Each point is reached from the start by the listed moves, each made once or not at all, plus a little noise. Is the number of moves made odd or even? Then give how often each move was made.
In the rows, zero is written as 128.

Moves:
(1): [179  88 132 130]
(2): [127 130  95 195]
(3): [128 133 179 147]
Start: [120 125 118 132]
Points:
[124 132 172 148] => odd (0, 0, 1)
[118 131  86 198] => odd (0, 1, 0)
[175  91 176 154] => even (1, 0, 1)

Moves:
(1): [158 153 158  93 121 144 127 133 110 136 179]
(2): [144 143  98 127 104 119 128 126 138 137 156]
(3): [ 95 139 147 118 125 122 147 155 120 128 120]
(4): [143 155 135 147 133  88 106 136 130 116 122]
(5): [140 181 112 120 140 168 157 150 134 127 141]
(6): [124 109 140 132 118 152 120 150 131 103 141]
(7): [152 116 139 160 154 141 156 165 110 144 135]
(8): [116 118 121 129 142 141 103 148 131 130 140]
(9): [126 112 135 121 123 112 130 127 166 143 148]
(10): [137 138 134 147 118 139 120 128 119 157 124]
(11): [104 145 149 148 125 142 127 118 114 138 158]
Start: [132 142 111 123 123 133 128 113 108 148 131]
Points:
[112 198 129 158 127 237 119 162  97 164 199] => odd (0, 0, 0, 0, 1, 1, 0, 1, 0, 1, 1)
[183 233 135 121 132 188 145 248  90 141 240] => even (1, 1, 1, 1, 1, 1, 1, 1, 0, 0, 0)
[191 249 134 131 136 155 156 230 117 212 242] => odd (1, 1, 1, 1, 1, 0, 1, 1, 1, 1, 0)
